Rows are points. To make a cloud, some directions were put in groups of two or more. Within a group, all points are equally far from the middle, so they leave a hole (a ring in 2 directions, a hollow ball in 3). The other directions are filled evenly. Then the cloud was stretched, turned, moved and blurred a little. How many holes are there, and how many directions does each take, smallest first?
In the rows, zero is written as 128.

Cloud, 21 rows:
[[ 73 166 115]
 [135 105 161]
 [138 112 165]
 [ 92 146  76]
 [127 128 174]
 [ 72 143 131]
 [ 98 116 153]
 [143  95 123]
 [ 89 123  81]
 [119 165 160]
 [152 130 112]
 [123 119  80]
 [102 121 160]
 [137 133 174]
 [ 93 177 115]
 [134 111  90]
 [114  96 103]
 [150 119 106]
 [152 140 158]
 [130 134 175]
 [ 92 114 137]]
Holes: 1 (3)

Cloud (32 x 4):
[[126 113 144  73]
 [169 113 139 161]
 [101 105 136  76]
 [ 95 100 161 125]
 [166 136 133 175]
 [143 114 172 118]
 [ 94  97 123  87]
 [132 109 171 108]
 [143 117 129 178]
 [ 93  89 129 105]
 [151 118 133  78]
 [147 138  84 125]
 [101 125 161 149]
 [132 165 179 116]
 [164 127 168 144]
 [ 98  98 141  86]
 [164 104 142 123]
 [109 148 129 133]
 [174 155 130 156]
 [170 119 101  99]
 [138 139 189 131]
 [158 134 177 141]
 [105 131 129  70]
 [126 118 133 173]
 [108 150 137  81]
 [104 152 159 127]
 [108 119  93  98]
 [161  92 106 137]
 [158 115 131 176]
 [110 158 168 118]
 [155 115 167 127]
 [118 161 152  88]]
Holes: 2 (2, 2)

Cloud, 56 rows:
[[124 133 144  90 132 116]
 [124 152 103 141 117 182]
 [103 186 111 117 174 135]
 [ 89 166 177 132 138 169]
 [ 93 185 152 100 149 163]
 [137 128 111  89 155  98]
 [133  80 107 101 156 145]
 [ 86 153 132  86  87 166]
 [144 115 101 126 119 130]
 [102 136 131 121 142 182]
 [156 158 102  98 141 124]
 [ 76 137 158 128 143 113]
 [144 120 132 152 163 106]
 [138 117  97  84 111 141]
 [112 100 135 108 159 177]
 [113 154 123  75 172 101]
 [ 95 174 112 147 144 125]
 [146 158 112 131 113 104]
 [107 129  87 141 172 128]
 [ 89 164  91 119 113 159]
 [ 94 163 132 106 144 114]
 [ 92 170 135 103 151 160]
 [115 143  85 145 140 155]
 [123  90 118  62 127 139]
 [121 137  87 127 170 151]
 [133 158  98  67 150 120]
 [ 91 171 139 105  96 152]
 [ 85 154 169 138 144 151]
 [ 97 160  98 124 164 138]
 [156 153 110 141 129 138]
 [102 121 124 101 196 157]
 [152 133 144 108 169 121]
 [142 154  98 129 131 177]
 [121 164 136 108 122 106]
 [ 73 100 136 108  87 121]
 [ 87 166 116 157 126 105]
 [ 81 107 117 128 121 168]
 [127  73 130 105 124 121]
 [139 120 152  97 156 179]
 [107 109 167  90 122 116]
 [ 92 179  99 118 102 168]
 [ 74 120 122 109 149 113]
 [ 85 100 131 135 160 137]
 [120  43 108 107 133 124]
 [ 66  89 118 117 145 131]
 [108  93 118 105 132  77]
 [113 126 150  71 153 113]
 [110 180  82 137 127 169]
 [122 152 119  65 162 114]
 [145 134 129 125 121 116]
 [122 114 100  52 137 132]
 [141 142 143 136 145 164]
 [103 108 123  81 136 102]
 [105 166 172 106 115 124]
 [105 184 140 149 158 144]
 [111 129 122 125 116  81]]
Holes: 1 (2)

Cloud, 105 rows:
[[146  78  96 107 163 109 117 125  80]
 [103  88 123 148 158 161 148 106 133]
 [ 68 152 102 171 154 126 154 158  85]
 [ 97  99 127 174 133 142 118 182  94]
 [ 93 100 113 153 154 121 145  94 114]
 [131 172 120 142 192 141 128 109 118]
 [143 114 146 166 164 137 109 127 126]
 [124 160 144 132 199 153 109 141 170]
 [138 160 173 105 135 140 107  97 158]
 [ 92 174 119 104 167 145 145  88  75]
 [160 150 164 143 175 109 137 168 141]
 [168  94 100 134 132 156 149 118 103]
 [ 92 143 190 193 141 113 102 141  95]
 [205 112 138 126 112 119 119 107 137]
 [ 89 147 149 133 116 156 119 149  76]
 [150 170 143 149  96 141 117 146 129]
 [108 101  74  98 122 112 147 112  96]
 [143 137 172 118  97 155 153 124 174]
 [ 61 142  96 166 161 113 131 146  92]
 [138  98 159 182 127 142 138 100 118]
 [152 141 115 116 149 111  85 135  66]
 [110 153 120 136 167 130 152 148 137]
 [131 147 147 116 154  76 148 125 121]
 [147 124 139 120  97 100 113  95  79]
 [107  94 151 144 165 113 182 103 121]
 [169 124 166 148 165 144 119 183 120]
 [ 92 171 111 129 122 108  99 133 104]
 [137 171 153 169 145 128 136 105 116]
 [108 137 129 127 121 156 130 133  64]
 [159  91 152 188 145 120  83 136 137]
 [ 97 100  94 165 172 126 136 110 111]
 [121 145 163 129 143 139  85 163 111]
 [128  95  75 132 119 137 146 143 100]
 [ 98 125 137 189 181 158  94 134 136]
 [123 120 147 180 114 160 116 182 121]
 [159  90 124 127 120 143 144 110 103]
 [100 152 102 159 173 141 134 117  71]
 [119 152 116 170 128 197 106 123 117]
 [125 152 138 144 127 124  81 166 161]
 [128 151 148 175 134  63 104 111 137]
 [170 166 105 160 131 102  64 142 123]
 [172 113  92 144 139  93 104 140  95]
 [111  95 106 147 137  86 175 120 141]
 [103 118 179 138 156 147 124 104 113]
 [ 80 155 149 128 123 102 135 148  76]
 [185 129  99 123 118 108 141 138 140]
 [107  96 132 122  97 165  93  97  95]
 [107 124 175 117 144  91 124 131 119]
 [148 154 135 167 177 112 134 113 154]
 [ 92 122 154 180 157 117 118 148 166]
 [142  89 156 192 120  93  71 116 115]
 [203 140 115 161 124  91 126 137 139]
 [113 133 113 133 170 208 152  99 174]
 [155 147  88 175 128  66 103 135  98]
 [131 150 190 123 173 140 120  93 130]
 [128 119 124 181 162 123  84 121 123]
 [ 96 125 115 150 152 149  94  99 153]
 [130 126 160 129 142 117 182 100  81]
 [107 110 122 114 143 179 160 117  98]
 [125 184 157 181 157 132  83 111 115]
 [169 123 164 135 140 123 125 169 116]
 [131 146 160 155 110 116 114 178 183]
 [114 172 175 162 124 127 121 115 150]
 [158 104 103 109 113 137 136 143 118]
 [104  81 132 138 181 137 120  84 144]
 [ 85 139 134  99 122 143 151 119 101]
 [ 63 152 142 148 110 112 131 161 167]
 [142 113 144 168 153 120 145 150 117]
 [172 125 134 156 121 157 166 117 164]
 [ 79 171 139 123 151 105  69 133 118]
 [152 134 162 151 119 116 101  62 141]
 [112 154 166 118 181  99 132 126  65]
 [141 196 114 111 131  91 122 167 125]
 [143 121 108 136 155  98 109  78 128]
 [109 131 136 119 140 123 114  86 101]
 [147 151 115 116 120 139 149 104 167]
 [114  87 151  90  88 121  95 136 125]
 [144  94 108 171 137 168  88 142 131]
 [163 120 125 190 146 134  67 152 136]
 [161 167 155 137 136 147 141 144  71]
 [128 175 142 127 140 136 175 161 138]
 [100 132 157 129 141 164  99 120  97]
 [ 72 125 134 196 157 109 172 160 135]
 [144 124 136 139  92  90 140 123 129]
 [104 113 185 181 166 111  93 155 100]
 [ 96 109 106 148  95 144  94 184 148]
 [ 95 145 153 191 112 125 124 153  91]
 [125 175 132 101 121  98 146 105  88]
 [135  98 145 132 118 149 117 118 149]
 [194 118 109 120 113  98 112 104 102]
 [ 89 134 143 105 147 132 119 142 132]
 [111 175 117 200 105 105 144 123 143]
 [140 167 157 120 122 151 133  89 137]
 [116 117 136 113  98 130 140 163  94]
 [145 159  87 115 137  79 111 143 107]
 [129 166 164 116 173 125 150  90 112]
 [103 126 133 168 111 119 143  91  81]
 [ 77 108  71 140 135 128 154 134 115]
 [101 165 101 141 109 120 141 101  98]
 [120 149 116 116 130 139 112 121  80]
 [101 124  48 159 130  95 137 141 109]
 [100 163 116 134 116  87 148  99 101]
 [147 134 133 134 174  95 148 113 114]
 [123 144  87 166 139 151 128 157 106]
 [ 98 164 135 117 147 119 135 111 110]]
Holes: 0

Cloud (104 x 9):
[[ 89 161 159 117 142 138 147 145  95]
 [151  86 125 169 137 142 118 141 149]
 [195 120 159 130 105 129 161 173 138]
 [143  77  95 180 150  83 161 148 134]
 [113 170 149 123 135 105 170 109 145]
 [181  89 136 143 100 135 134 164 131]
 [ 82 114 101 140 138  98 103 151 124]
 [161 132 129 113 136 118 116 109  88]
 [145 100 108 120 127  89  80 136 146]
 [167 131  97 125 163  72 129 139 144]
 [161  83 124 114 112 145 145 111 163]
 [117 140 141 108 112  69 130 155 101]
 [169 112 150  93 147 101 112 177 139]
 [114 128  54 126 149  98 180 130 115]
 [147 173 152 149 127 102 152 106 153]
 [134 150  79 104 173  92 128 148  97]
 [108  75 162 121 122 110 153 150 151]
 [176 133 101 156 135 156 170 169 164]
 [ 98 120  69 133 144 144 161 118  85]
 [147 160 157 134 144 123 184 116 133]
 [ 94  93 130 112 119  77 127 128  90]
 [136 107 107 166 141  80 102 138 158]
 [169 138 103 140 146 124 190 165 175]
 [145  86 110 102 173 104 154 121 116]
 [124 135 189 158 113 146 140  98 131]
 [151 156  69 139 120 120 136 111 107]
 [ 82 111  83 120 134 137 117 134 146]
 [176 122 105 148  92 105 140 116 125]
 [ 93 128 101 102 160 103 155 127 147]
 [139 120 141 111 118 164 148 107 171]
 [103 115 110 190 130  94 169 125 177]
 [164  76 131  70 130 148 143 162 100]
 [109 139 113  75 136 165 144 145  88]
 [145 122 144  91  75 139 150 133  98]
 [163 116 102 129 176  95 148 145 163]
 [119 162 143 104  88 156 164 171 138]
 [164 118  83 173 108 128 172 136 112]
 [147 119 154 124 132 130  94 125 168]
 [158 123  96  98 113  92  95 144 155]
 [171 123 105 125 165  91 178 155 152]
 [188 114  80  90 130 152 156 171 131]
 [160  74 118 103 134 117  93 124 113]
 [152 112 146 114 148 157 139 120 166]
 [ 85 123 133  97 141 135 129 157  83]
 [109 116  62 147 128  93 172 117 162]
 [154 116  96  97 154 123 122 197 122]
 [119 161 128 103 104 126 195 151 128]
 [105 114 157 159 101 175 162 124 139]
 [178 100 139 148 116  75 150 140 150]
 [ 97 130 128 137  84 157 114 110 146]
 [154  66 164 132 108 147 148 129 148]
 [112 139 190 134 148 112 131 125 112]
 [126 145 191 143 122 133 162 104 125]
 [149 134 119 119 193 127 133 144 115]
 [178 156  83 105 127 129 139 181 145]
 [191 129 115  98 109 114 178 171 112]
 [ 99 129  68 116 124 112 119 153 158]
 [ 95 136 131 146 153 103 170 165 153]
 [ 94 114  65 120 131 106 122 156 141]
 [158  82 129 150 116 169 178 158 137]
 [126 108 141  99  85 156 128 154  95]
 [ 93 104 103 127 164 129 166 152 149]
 [162  71 102 137  95 132 141 158 128]
 [181  94 137 141  95 117 126 161 141]
 [173 135 120 135 136 158 167 164  85]
 [101 171 144 106 115 110 175 145 115]
 [127  81  76 114 145  99 153 179 108]
 [154 130  58 156 130 124 191 137 110]
 [102 110 154  99 109  85 105 160 135]
 [101 158 171 124 132 127 128  90 126]
 [135 119 163 162  98 128 180  94 133]
 [127 162 157 101 107 166 139 113 158]
 [145 122 146 169 106 147 116 133 166]
 [105 168 134 128 103 138 149  81 141]
 [135 168 138 128 105 126 149 164  91]
 [105  82  82 173 139  88 167 115 152]
 [144 113 156 110 157 108 152 155 168]
 [133  86 122 137 146  90 129 147  73]
 [160 147 145 154 136 173 191 154 126]
 [170 123 142 113 153  99 144 189 149]
 [117 114 121 120 119 148 126 149  69]
 [114 186  89 114 105 120 157 130 156]
 [115 146 140 114  71  92 141 118 138]
 [ 93 164 135 160 106 135 139 128 104]
 [129 166 140 108  88 114 154 166 105]
 [171  85 147 104 129 138 149 134 163]
 [180 160 127 120 136 164 146 150 161]
 [161 175 102 108 141  89 142 144 114]
 [124 111 106 143 106  69 109 154 134]
 [165 123 147 147  96 147 125 151 113]
 [149 102  98 155 117 130 153  85 102]
 [123 149 176 166 118 123 146  88 136]
 [121 117 175 131 161 101 130 160 126]
 [138  86  97 159 104  80 171 136 121]
 [167 132 161 108 146 155 117 130 141]
 [125 122 162  91 107 107 106 179 141]
 [159 101 139 137 107 105 113 178 142]
 [105 135 169 133 100  89 150 155 161]
 [145 143 139  85  93 113  97 146 160]
 [127 102 156 150  86 164 176 134 146]
 [125 154  66 124 102 139 150 108 116]
 [106 152 169 182 117 111 164 123 130]
 [114  96 167 156 163 131 146 148 123]
 [175  62 153 114 133 134 137 164 120]]
Holes: 3 (3, 3, 3)
